Each row is a point. Two turns around zero, p and q, are shown by what they do to some points. Write where each new point lands after one turn and then the other. Backwards means that the second turn is done in reverse. Each puzzle has new turns, and all numbers are rounded.
(in the rows, 128 means zero)

Turn p:
[107 125] => [129 107]
[ 95 102] => [151  93]
[193 134] => [128 193]
[117 152] => [103 119]
Turn q:
[89 87] => [94 83]
[149 131] => [149 133]
[146 166] => [142 168]
Where do these land?
p, then q: [186 124] => [131 186]
p, then q: [ 88 155] => [102  88]
q, then p backwards: [139 157] => [159 123]
p, then q: [115  85] => [171 116]
p, then q: [113 120] => [136 113]

Turn p:
[138 101  92] => [ 99 105 101]
[ 59 186 123] => [124 218 131]
[143 132 130] => [140 120 123]
[144  92 145] => [121  91 148]
[156 129 149] => [155 107 136]
Turn q:
[129 223 115] => [125 206  73]
[121 101 127] => [121 106 143]
[126  86 113] => [117  86 138]
[150 112 138] => [151 112 133]
[114 118 146] => [125 130 153]
Where do these land?
p, then q backwards: [127 113 136] => [120 113 129]
p, then q: [137 150  89] => [106 120  89]
p, then q backwards: [110  97 108] => [ 97 122 102]
q, then p: [113 181 111] => [132 175  94]
p, then q backwards: [152 100 197] => [135  64 173]

Turn p:
[125 108 144 151 116 113] => [141 102 142 142 137 113]
[161 158 153 121 152 114] => [144 151 148  82 138 121]
[109 190 128 153 142  59] => [162 170 135 118 101  51]
[128 119 133 161  95 175] => [120 107 164 162 110 163]
[143 116 108 156 167 170] => [130 162 141 157 160 169]
[ 99 122 140 114 127 135] => [ 96 119 125 132 129 117]
[130  82  91  39  98 128] => [102  84  39 102 122 161]
Turn q:
[128 103 153 134 104 153] => [125 116 156 165 114 123]
[117 124 122 174 117 168] => [126 129 115 172  99 161]
[136 134 135 153  81 145] => [149 125 139 150  81 130]
[ 93 151 165 102 162  51] => [115 166  98  98 169  52]
[183 113  89 137 145  98] => [159  75 103  94 145 143]
[106 181 171  82 188  95] => [129 200 124  99 195  89]
[144 131  92 117 108 133] => [132 112 137  99 107 150]
[144 110 119 100 158 154] => [118 116 152 123 165 156]
[101 106 107 153  89 155] => [100 114 128 153  77 147]
Where do these land?
p, then q backwards: [111 119 135  83 140 172] => [ 86 111  89 115 153 140]
q, then p backwards: [132 153  79  76 123 172] => [177 160 155 110 132 184]
q, then p: [122 171 122 117 130 178] => [103 150 170 110  98 149]
q, then p: [ 97  91 182 158  82  60] => [198  90  96 152 118  59]
q, then p: [132 125 126 127 113 117] => [133 112 120 123 126 125]
q, then p backwards: [102 130 153 135 122  95] => [ 92 140 124 124 139  98]
q, then p backwards: [118 126 111 140 156 109] => [124 109 116  97 140 122]
p, then q: [195 149 111 121 164 146] => [159 166 172 113 152 171]
p, then q: [144  88 133 197 122 101] => [177  84 106 164 164 122]

Turn p:
[ 80 126  87 119 127 175  80 124 140] => [ 62 120 113 132 148 135 111  89  85]
[ 81 145 182  83 149 133 127 144 150] => [129 121 177  76 149 124  80 103 136]
[136 103 173  81  61 140  82 119 108] => [150  79 121 113  72 134 120  52 131]
[143 135 101 151 128 184 151 159 113] => [138 122 124 176 146 163 117 150  86]
[ 96 124 110 185 149  87  93 137  84] => [ 98 174 160 169 123  82 171 115 120]
[162 121 121 162 147  86 168  70 112] => [155 166 103 120 135 129 196 161 162]
[127 146 101 107  95 109 182 133 159] => [124 116 120  89  99 144 121 190 115]
[161 136 124 127 149  73 125 121  95] => [152 178 117 136 102 101 139 136 158]
[140 160 168 151 152 157 109 158 153] => [123 114 164 162 159 147  92 124 164]
[154  84 113 114 125 135 163 114 166] => [147  91  81 106 148 121 136 159 125]
Turn q:
[ 81 133 153 144 118 107 133 120 111] => [123 128 142 148  94 123 108 105  91]
[113 116 106 113 130 104 131  85  90] => [128 135 143 123 129 133 164  74 107]
[107 156 122 129  61 130 100 138  92] => [179 118 122 119  67 100 145 125 112]
[ 83 177 109 112 111 130  80 142 134] => [128 161 111 107  72  75 129 127 134]
[169 134 181  80 128 150 128 150 171] => [145 117 150  90 157 125  69 157 174]
[118 186 125 157 110 103 113  92  92] => [151 140 144 177  83 102 153  92 139]
[162  90 119 124 152 161 190 135 185] => [ 80 102 133 110 170 188 123 173 155]
[152  89 104 146 189 115 178 148  99] => [108 152 140 156 192 171 159 150  92]
[182  72 133 126 149 123 134 156 201] => [ 91  82 109 112 204 127 105 172 148]
[112 127 129 149 131 158  93 113 105] => [147 146  85 138 110 137 124 104 127]
Where do these land?
p, then q: [129 162 112 193 114 104 146 129 144] => [113 123 135 140  96 143  91 185 101]
p, then q: [108 137  85 144 134 141 189 157 136] => [168 175 126 134 134 129 119 170  86]
p, then q: [144 164 127 172 133 173 168 151 130] => [149 152  88 156 134 161  95 172 126]
p, then q backwards: [123 165 113 169 180 130 156 175 151] => [158 147 151 137 179 110 166 182 146]
q, then p backwards: [140 115  81  96 160 171 122 100 158] => [125 150 126 124 145 119 120  50 160]
p, then q: [132 128 180  91 110  75 105  86  75] => [133  72 184 105 113 123 138 101 195]
p, then q: [ 95 102 132 128 146 166 136 116 167] => [108 169 122 112 164 147 119 104 104]
p, then q: [118 102 145 103 100 109  60 115  71] => [129  75 159 141 100 131 161  60 150]
q, then p: [161  76 153 107 113 101 105 122 113] => [163 157  84 127 155  95 136 107 145]
q, then p: [132 130 152  78  89 110  92 130 133] => [149 129  94  99  98  94 118 110 165]

Turn p:
[176 120 154 103 152 120  80 158  91  92  99] => [148 123 126 120 117  81 155 199 126  79 136]
[111  88  83 143 131 145  82  99 145  92 110] => [ 88  83 132 100 107  99  94 109 155  95 112]
[108 160 154 168 111 106 148 188 157 168  72] => [103 164 165 189 174 138 146 159 162 168 100]
[ 86 109 176 138 180  89 120 142 113 110 170] => [112  98 121 143 145  79 177 116  92 154 180]
[123 161 109 159 140  80 130 129 111 155 170] => [137 127  83 190 140 126 132  97 106 137 127]
[168 123  85  77  85 129 124 102 134 142 132] => [162 153  94 101  77 149  98 124 158 117 112]
[168 149 157  81  87 115 112 173 180 136 150] => [137 193 144 155  59 137 140 160 144 140 156]
[106 135 113 177 111 161 120 109 114 152 157] => [134 112 148 146 136 128  89  85  94 136 100]
[175  83 171 124 149  95 154 119 139 140 153] => [162  96 126 129  95 147 199 130 130 148 143]
[139 167 112 130 159 157 180 121 113 102 145] => [119 129 110 116 158 184 124 130  82 102 145]
[150 153 149 154 108 134 172  97 115 102  91] => [132 150 146 108 163 164 164 116 125  91  93]
[ 87 157 108 102 159 123  83 116 130 182 110] => [150 125 116 154 163  99  71 122 171 138 165]
[126  72  78  96 106 168 175 106 168 102 104] => [ 90 112 125  46  98 181 106 126 162 142 109]
[ 70 116 143 140 115 168 113 132  82 116 126] => [118 127 156  94 162  81 101 120  89 144 114]
Turn q:
[ 69 123 130  91  86 147 116 151 164 175 118] => [ 92 114 121 105  48 104 103 113 135 165 121]
[ 81 109 143 115 103 147 149 146 166 121  66] => [ 99  96 148 143  76 112 120  76 139 122  87]
[127 133  99 108 100 146 161  84 165 130 128] => [137 127 106  99 118 142 139  66 156 143 138]
[148 134 169 158 160  71 115 141 138 100 205] => [138 192 157 116 170 114 125 197 169  98 132]
[157 140 177 138 125 101 108 145  88 108 146] => [163 149 145 159 136 143 111 186 128 112 121]
[139  72  63 160 136 122 148 140  77 123 123] => [133  81 133 156 159 105 201 136 110 136 166]
[113 100 129  94 127 179 159 115 135 156 122] => [105 118 126 108  99 157 159  98 118 168 105]
[165 147  75 166 173 117 126 143  98 136 101] => [120 106  99 162 201 106 131 131  92 125 148]
[106 114 140 144 101 154 164 122 143 182  99] => [ 97 135 143 155  96 131 131  80 126 177 131]
[108 117 125  84 102 107 144 116 133 160  86] => [155 113 127 124  92  98 121  91 118 166 103]
[155 162 121 136 203 110 112 129  91  84 157] => [141 152 103 120 196 132 139 176  98  75 117]
[188 110 179 132 129 101  76 179 147 112 153] => [136 115 173 129 158 139  79 207 170 128 112]
[137 144 122 159 163 122  74  82 105  98 138] => [146 142 141 106 166 143 114 140  85  76 166]
[ 99 187 121 107  84 168 141  99 142 107 150] => [130 152  71 111  79 165 118  95 149 102 143]
Where do these land?
q, then p backwards: [103 138 118  79 100 123 154 161  83 108 120] => [186  97 111 132 120  82 112 139 106 135 149]
q, then p: [ 83  75 160 130 114  97 129 139 184  96  72] => [124 150 171 103 123  90 206  95 181 120 125]
q, then p: [ 94 166 142  92 151 109  85 137 133 136 160] => [118 180  91 134 121  91 104 167 138 115 132]
q, then p: [185 178  93 132  87 137 105 143 178 125 154] => [100  88 127 151  65 126  69 122 149 124 170]
q, then p: [134 117 181 138 160 116 100  90  95  88 159] => [133 161 152 119 141 136 150 184  79  89 151]
p, then q: [114  78  95 173 159  79 153 118 160  96 122] => [ 99 116 158 106  96  95 190  67 128 135 133]
q, then p: [156  81 116  84 168 129 114 127 125 119 113] => [154 102 124  88 141 128 150 178 149 150 137]
q, then p backwards: [162 138 154  98 113 125 130  81 114 196 101] => [104 127 129 119  95 156 162 130 112 195 177]
q, then p backwards: [168 144 104 138 153 154 196 112 121 124 127] => [114 156 127 154 136  75 187 107 121 140 120]
p, then q: [143 173 139 156 113 146 144 153  75 127 106] => [121 120 111 175 163 132 120 144  86  97  96]
q, then p: [100 115 148 173  97 151 143 145 131 198 144] => [139 159 154 171 145 118 107  74 107 180 120]
p, then q: [ 93 132  86 142 120 169  83 129 136 125 159] => [153 122 163 108  97 114 100 152  95 104 167]

Turn p:
[167 110 192 127 142 186 173 167 167 123 185 109 137 180] => [172 119 176 168 125 143 175 163 141 181 217 137 136 105]
[131  97 128 156 103 129 103 166 106 104 107 141 118 116] => [125 119  89 147 121 162 137 151 136 141  95 101 108 140]
[158 100 174 124 183 151 161 188 186 112 188 146 191 158] => [115  78 178 174 156 155 135 174 147 168 223 114 163  94]
[178 154 141 107 145  76 145 115 124 161 170 138  94 121] => [152 131 141 104 129 129  77 118  97 122 155 154  93  67]
[111 146 146 106 143  85 135  99 146 138  90 123  77 102] => [113 119 137  73 125 100 136 101 137  98 111 137  76 105]
[124  76 140 149 121 147 128 155 151 173 144 133 165 156] => [112 111 116 160 137 129 121 143 150 191 165 152 137 157]
[136  98  91 110  91 148  98 143 136 102  74  88 178 126] => [130 121 101 119 123 125 145 152 178 151  69 118 196 143]
[103 101 136 140  99 129 103 111 122  84 126 125 154 192] => [163  83 118 146  98 116 135 148 135 120 127 113 152 191]
[ 99 164  79 144 110  85 142  97 131 109 131 101  76  94] => [111 165 100 120  81  95 121 106 125  56 105 133 109 102]
[155 178 120 146 190 110 164 124  97 178 104 140 115 118] => [116 177 138 101 193  92 101 132  88 125 140 116  93 101]
[ 92  85  62  92 114 163  90 128 114  88 105 116 118 133] => [142 125  69 125 130 154 158  91 171  99  98 114 179 164]
[ 89 154 130 112 115  92 136 120  66 139 129 113 111  79] => [ 97 164 112  69 102 149 121 126  83  96 110 139 112 136]
[150 156 148 139 130 122 177  79 119 154 135 181 121 101] => [116 124 154 139 149 103 126 106  51 129 121 156  99  98]
[131 157 122 143 159 134  93  79 119 131 133 111 110  87] => [120 161 150 113 112 115 107  71 114 123 110  89 122 119]
[ 97 144 111 126  76 163  72 148 136 124  99 154 156 156] => [135 125 141 162 139 151 125 139 166 121  73 145 147 197]
Turn q:
[ 89 107  85 112 112 164  58 106 141 139 106 154 159  89] => [128 103  64 133 114 137  90 154 174  85 172 120 149  89]
[107 183 115 127 111 134 103 100 117 158 126 113 124 135] => [127 127 107 112  95 175 107 138 127 167 148 113 132 130]
[175 141 142 145 140 140 154 148  99 180 157 138 163 162] => [129  97 141 113 142 104 124 140  91 169 111 147 176 181]
[142 123 102 113 160  81 146 161 189 128 126 101  94 114] => [137 138 135 116 171 120 206 134 156 148 121 113  95 102]
[116 135 139 125 131 171 167 113 124 118 162  89 118  49] => [151 103 166 167 132 191 151 157 104  93 157 154 109 128]
[154 156  99  63  52 163 102 156 103 184 114 136 120 150] => [157 123 101  76  33 105 136 190 129 141 133 122 164 141]
[121 109 121 105  92 141 119 125 166 110 105  95 139 165] => [141 151 139 111 109 128 132 126 176  98 120  80 141 141]
[ 97  93 121 122  67 104 118 149 178 123 172 120 157 110] => [141 148 147 156 130  97 132 154 202 117 184 128 116 153]
[131 140  63 169 182  47 153 147  71 125 106 110 140 129] => [ 98 130  80 163 175  99 159 112  55 178 134  70 100 127]
[133 141 124 171 151 174 130 132 133 108 140 156  78 110] => [132 117  99 156 127 164 141 109 127 119  87 186 116 124]
[134 182 167  83 130 109 178 112 141  91 123 149 145 180] => [155 201 176  92 125 131 127  80  99 148 129 130 166 121]
[122 121 181 137 174 134 154 147  81 124 153 135 114 159] => [ 92 149 156 118 156 126 109 130  76 127  88 165 122 154]
[115  35 152 159 146 122 145  73 131 121 116 137 111  95] => [ 81  76 151 139 151 118 121  77 138  60 142 139  86 121]
[162  99 171 106 125 153  90  90 119  89 134 146 111 142] => [160 120 145  96 117 118  72 105 133  86  94 149 107 117]
[122 153 138 184 147  84 103 162 128 120  80 141 147 131] => [ 91 137 115 174 144 106 113 113 135 182  98 105 140  89]
Where do these land?
p, then q: [ 98  99 138 144 121 128 145 150 110 100 182 125 102  85] => [139 136 111 166  85 165 137 139 121  98 151 145 122 177]
p, then q backwards: [149 117 111 101  90 134 140 178  96 136 162 108 130 110] => [ 94 193 117 107 139 169 113 139 133 130 135 144 115 117]
p, then q: [164 143 115 140 157 127 114 116 154 100  92 111 100 218] => [174 108 163 119 178  92 160 109 148 165  87  99  88 120]
q, then p backwards: [ 98 169 152 109 122 140 162 139 119 164 178 103 147 110] => [116 144 174 116 120 153 146 170 105 147 165 127 173 149]
q, then p: [121 139 137 123  79 138 177 140 144  97 144 155 150  93] => [130 113 161 181 104 123 110 159  75 136 130 128 117 113]
p, then q backwards: [119 115 121 146 117  81  79 119 142 143  80 136 132 198] => [171  77 120 153 103 131  65 130 124 138 176 118 140 154]
p, then q: [155 131 135  81 159 104  79 120 167 132 106 156  99 170] => [153  93 147  83 168 117 126 108 166  95  96 135  97  91]
q, then p: [ 66 108  99  72 125 126 173 122  76 107 164 111 151  95] => [165 166 133 152  99 185 125 160  88  75 176  93 135 128]
p, then q: [152 100  82 174 145 118 127  50 143 185 113 171 108 162] => [105  85  75  99 158 108 103  71 121 174 145 102  59 117]
p, then q: [112 140 135 152 139 146 132 169 174 124 160 104 161  79] => [ 98 146 157 174 124 172 119 153 167 140 157 150 149 138]
q, then p: [134 146  56 171 164 125 101  98 114 160  62 192 100 154] => [ 89 147  51 117 138  88 117  62 122 107  94 163 194 143]
p, then q backwards: [158  94 170 110 170 118 127 151 111 124  85 140 143 181] => [171 126 101 110 159 103 103 120 144 174 165  82 155 116]
p, then q backwards: [126 160 177 157 101 169 100 130 117 101 167 130 141  97] => [118 173 165 144  92 139 171 131 107 113 110  75 114 124]
q, then p: [184 148 141 126 156  67 104 108 130 115  94 105 135 144] => [125 149 124  49 118 108 115  95 134 171 117 123 113 103]
p, then q: [132 114 137 130 104 185 106 120 143 113 129 101 151  89] => [104 104 163 137 101 149 132 115 137 136 152 109 182 141]
p, then q: [ 79 125 143 111  96 143 181 138 108 144 130  98  95  62] => [124 177 119 133  71 155 161 117  88 115 179 166 153 128]

Turn p:
[137 119 141 131 148 101 121  90 138 135 145 135  98 131] => [136 106 152 153 147 132 128  96 130 113 157 131 122 117]
[121 127 133 149 106 155 108 154 161 127 131 139 107 152] => [168 109 104 134 130 131 139 150  95 145 128 131 149 127]
[137 138 138 132 136 132 119 136 110 124 134  91  85 115] => [122 111 128 115 130 161 158 130 134 134 138 145 105  99]
[139 110 140 109  96 127 138 132 116 134 142  86 106 108] => [127 133 113 107 114 172 145 102 130 104 116 144 124 109]
[127 116 151 157 128 119  92 149 132 118 113 100 125 159] => [148  90  95 139 114 143 131 132 153 163 135 129 132 127]
[125 101  98 125 148 150 139 119 103 134 118 155 134 100] => [130 133 166  87 137  96 124 125 131 120 107 124 118 136]
[148 132 119 128 143 127 140 150 118  98 128 129 124 153] => [131 122 112 133 114 119 121 146 123 130 132 124  84 131]
[120 143 128  97 114 126 118 137 147 117 132 114 166 119] => [112 166  99 123 133 141 105 129 129 137 131 115 144 128]
[138 124 144 126 133 141 104 121 114 137  83 149 138 158] => [161 133 141 137 120 121 140 138 158 151 134 120 128 168]
[112 135 115 165 144 159 138  99 133 132 138 146 150 134] => [114 103 148 131 161 108 113 155 119 122 114 131 144 155]
[108 161 146 139 107 123 141 141 124 114 135 162 158 131] => [116 149 119 148 109 104 109 164 123 122 136 150 155 134]
[135 130 170 149 134 112 140  86 154 137 133 145 132  99] => [132 119 162 159 145 136 111 130 149  90 140 124 162 109]
[127 117  80 130 100 100 133 118 137 124  91 117 158 140] => [119 144  90 142 136  93 136 101 148 131  87 107 129 143]
[128 145 107 126 133 145 135 160 134 142 151 121  94 117] => [120 126 134 115 126 139 148 138  81 140 121 131 116 101]
[ 99 130 140  69 119 126 155 142 127 125 130 124 133 108] => [105 171 120  96 103 135 131 120 116 105 153 113 141 126]
[147 124 106 131 131  92 120 107  96 122 144 138 113 115] => [122 131 145 138 137 109 124  94 139 124 126 160  96 111]
[127 124 122 113 157 140 135 135 132 157 127 126 153 137] => [113 129 149 121 120 136 115 126 118 145 121  97 129 151]
Turn q:
[125 140 122 114 158 125 125 133 136  83 124 120 132 118] => [126 120 144 106 138 108 152 118 131 138 132 112 157 109]
[135 141 146 130 171 145 130 128 108 118 138 101 135 140] => [110 139 147 100 150 110 122  89 132 130 142 125 121 131]
[117 128  98 124  52  95 153 129 123 148 130 121 119 138] => [130  88 120 183 116 166 131 163 119 126 124 104 101 146]
[113 117 161 124 140 155 116 120 125 108 128 113 130 158] => [121 118 128 122 122 110 107  75 130 132 118 136 138 130]
[125 120 118 104  75  65 132 105 122 161 154 127 138 131] => [162 102 120 156 103 159 117 163 107 160 152 104  96 155]
[135 139 147 146 148 142 128 160 121 124 137 109 130 109] => [124 153 160 123 153 122 128 113 115 105 132 131 134 124]
[121 130 151 150 137 140 103 132 134 110 149 126 117 124] => [141 143 132 126 124  97 131 103 110 109 121 130 137 133]
[137 147  86 137 120 151 136 112 127 146 133 158 112 118] => [116 134  98 110 123 133 147 162 138 104 109 122 101 126]
[164 141 127 129 104 118 108 137 106 138  90 174  94 129] => [127 114 120 145 139  97 122 183 130 129 109 172 102 110]
[112 118 139  95 152 154 117 147 133 125 131 129 138 125] => [142 128 136 100 134 133 101 109 139 122 120 124 152 107]
[105 113 121 144 159 135 120 132 109 113 116 130 148 117] => [134 136 140 107 143 125 140 117 152 128 119 139 156 154]
[145 114 105 124  90 110 150 120 152 145 144 143 166 154] => [140 129 126 154  82 170 140 136 147 148 131 117  97 120]
[127 104 132 119 124 108 161 122 134 132 131 149 112 132] => [133 105 113 134 109 144 131 138 133 120 161 145 131 124]
[119 147 115 144 134 125 120 132 150 155 104 143 109 144] => [107 147 108 146 121 109 113 156 150 118 126 122 133 128]
[146 108 125 134 136 136 113 125 134 129 123  96 117 116] => [132 146 109 136 159 131 134 110 115 138 128 132 134 122]
[121 140 154 130 146 145 136 114 134 114 116 111 150  95] => [103 143 146  99 129 136 132 114 102 138 123 133 158 132]
Where do these land?
q, then p: [139 133 113 116 123 126 101 130 132 164 143 132 131 125] => [134 136 128 132 134 146 150 135 122 157 121 128 106 107]
q, then p backwards: [151 114 118 187 138 136 146 116 138 192 141 121  81 136] => [139 170 128  81  94 110 152 100 123  68 140 118 133 157]
q, then p backwards: [157 109 123 146 126 118 132 134 142 114 139 106 116 125] => [133 147 121 116 116 109 118 116 143 131 125 129  93 135]
p, then q: [127 142 119 129 101 121 102 136 127 112 107 132 141 104] => [116 154 137 121 122 130 133 169 134 134 131 110 133 114]
p, then q backwards: [140 154 136 149 128 118 109 145 122 111 144 167 144 153] => [141 123 156 131 110  88 103 129 129 153 108 144 117 141]
p, then q: [128 107 116 116 127 125 144 133 130 117 108 136 157 129] => [123 119 126 151 135 115 128 131 125 157 125 102 132 121]
p, then q backwards: [108 122 132 107 139 122 134  91 147 114 122 163 139 128] => [105 138 138 144 164 111 120 152 125 135 143 109 105 131]
q, then p: [145 121 124 110 103 171 145 140 134 110 140 118 135 129] => [137 131 142  93 153 127 148 139 154  99 125 125 132 124]
p, then q: [134 148 175 109 133 130 148 126 108 139 139 129 131 132] => [131 120 145 135 101 119 122 104 114  95  99 124 119 122]
q, then p: [136 119 129 112 114 115 139 122  91 127 138 113  88 141] => [144  88 142 109 130 116 120  99 119 126 135 133 100 124]
q, then p: [145 159 115 129 138 144 141 127 117 123 135 109 148 127] => [108 125 133 114 126 146 154 130 128 115 158 117 137 127]
q, then p: [ 93 128 125 120 138 117 149 147 136 111 119 115 114 110] => [112 116 112 110 123 135  84 133 141 125 125 120 131 141]
p, then q backwards: [136 128 118 110 134 124  96 129 143 124  81 117 123 145] => [136 115  85 129 142 106 107 114 134 124 142 107 142 143]
p, then q: [150 129 127 146 144 135  90 141 114 118 129 153 132 123] => [145 157 122 136 133 116 104 152 119 125 141 149 118 109]
p, then q: [ 31 109 150 133 135 119 146 102 137 143 136 111 140 113] => [168 108 149 103  85 170 127  90 147 164 128  95 156 157]
